Each row of a before or after table is a point. One or more steps were done to the points. Then noise was added and the rows were shuffled. The steps act on how far a point lies along the listed directions, d1 being the first. Name the steps. A step turns or swaps two directions, mirrors them in a line or flattens them onto one, adds a multiple of one to another, or multiplies one. Angles are multiples of 10 degrees, from the lower direction toward the higher: turns from -170 to 170, lines from 10 to 170 but not 90. Use the fewest steps. Two steps may share a direction if one is a turn and the other turns, adds or multiplies; they go together, in the order done. Otherwise the lowest direction goes first.

Directions:
(1): [-28  51]
(2): [-51 -28]
Before (14 x 2):
[[-29   9]
 [-29  -1]
 [ 18  -2]
 [ -2 -21]
 [ 11   0]
 [ 17 -10]
 [-15  -5]
 [ 18  -4]
 [  3   9]
 [-11  15]
 [ 32  -9]
 [ 17  30]
 [ 31 -23]
 [  3 -24]]
After (14 x 2):
[[ 94 -69]
 [-88  -3]
 [  9  25]
 [-82  23]
 [ -5 -63]
 [-42 -17]
 [ 53  87]
 [ 54  -5]
 [ 50 -31]
 [ 55 -14]
 [ 98 -27]
 [  9 -75]
 [-32  45]
 [ 34   2]]
Steps: multiply d1 by 3; multiply d2 by 3

Directions:
(1): [ -6  64 -29]
(2): [62 19 29]
(3): [-34  23  58]
Before (11 x 3):
[[ 19 -39 -25]
 [ 21 -19 -47]
 [-13 -19 -25]
 [-11   6 -14]
 [-53 -37 -51]
 [ 47 -24 -36]
 [-32  14  10]
 [  3  19 -28]
 [-44  -5 -28]
 [  3   6   7]
 [ 13 -34  18]]
After (11 x 3):
[[ 66  12 -30]
 [ 34 -28 -11]
 [  3   8 -39]
 [ 36   9 -31]
 [ 31 -14 -50]
 [-10   0   9]
 [ -2 -19 -40]
 [-38  26  -3]
 [ 96  28 -66]
 [ 16   5  18]
 [ 26  -4  -6]]
Steps: turn d1 and d2 by 150 degrees; add -1 times d2 to d3

Directions:
(1): [-14 -57 -31  47]
(2): [ 23  51 -48  37]
(3): [-60  11 -43 -33]
(4): [-49  27  40  45]
Before (13 x 4):
[[ 95 -37 -25  -2]
 [ 67  -7 -10 -35]
 [ 25  16  54   2]
 [-49  30  -6 -22]
 [-18  34 -23  49]
 [ -4   1  60 -16]
 [-36  -3  -8  33]
 [ 84   6 -28  -9]
 [ -1 -33  64  -8]
 [-23   4 -15 -54]
 [ 17  -5 -29 -88]
 [-39 -42 -11  30]
 [ 15  -4  25  75]]
After:
[[-63 -33  36   9]
 [  9 -84 -24 -57]
 [ 46  35 -22   5]
 [ 21  11  58  -6]
 [  0 -41 -28 -71]
 [ 30 -19  62  11]
 [ -9 -16  -8  60]
 [-59  18 -17  13]
 [-28   9  -2  41]
 [  9  55  -9  20]
 [ -3  -1  50 -34]
 [ 32 -34 -14 -61]
 [ 79  12 -39 -31]]
Steps: turn d1 and d4 by 10 degrees; swap d2 and d3

Directions:
(1): [ 63  34  -1  -4 -47 -19   1 -75]
(2): [-11 -39 -90  24  10 -51   7 -20]
(3): [  3 -34   6  64   8  67  47 -37]
(4): [ 37  27 -21  34  57  27 -76  -2]
(5): [-86  41  -3  -9   9  11 -18 -62]
Before, 8 rows:
[[-48 -10  23   5  22  27   0  52]
 [-30  13 -19  -5  27   5 -19 -18]
 [ 48 -21   0  48  22  31  14  24]
 [  7 -23 -18  28   1  -7  43   5]
 [ 30 -33  31  12  35  57 -34  47]
 [ 24   5 -36  -6 -40 -68 -12  -7]
 [ -7  32   4 -17 -14  -5 -19 -23]
 [ 10  13 -63 -21   1 -83 -42 -19]]
After, 8 rows:
[[-14   8  30 -20 -16   4   9  25]
 [-24 -13 -42  53  24  17  11 -41]
 [ 10   1 -36  23  29 -12  -9  10]
 [-13 -24 -16 -13 -33 -60  10  53]
 [ 39  -2  23  -9 -12  16  18   5]
 [-16  -8 -18  16  -8  29  -8 -95]
 [ 37  49  11   6  -7   6 -34 -43]
 [ 22 -46   1 -32 -43 -65  52  37]]
Steps: turn d3 and d4 by -50 degrees; turn d1 and d4 by -150 degrees; mirror d2 and d5 in the line at 150 degrees
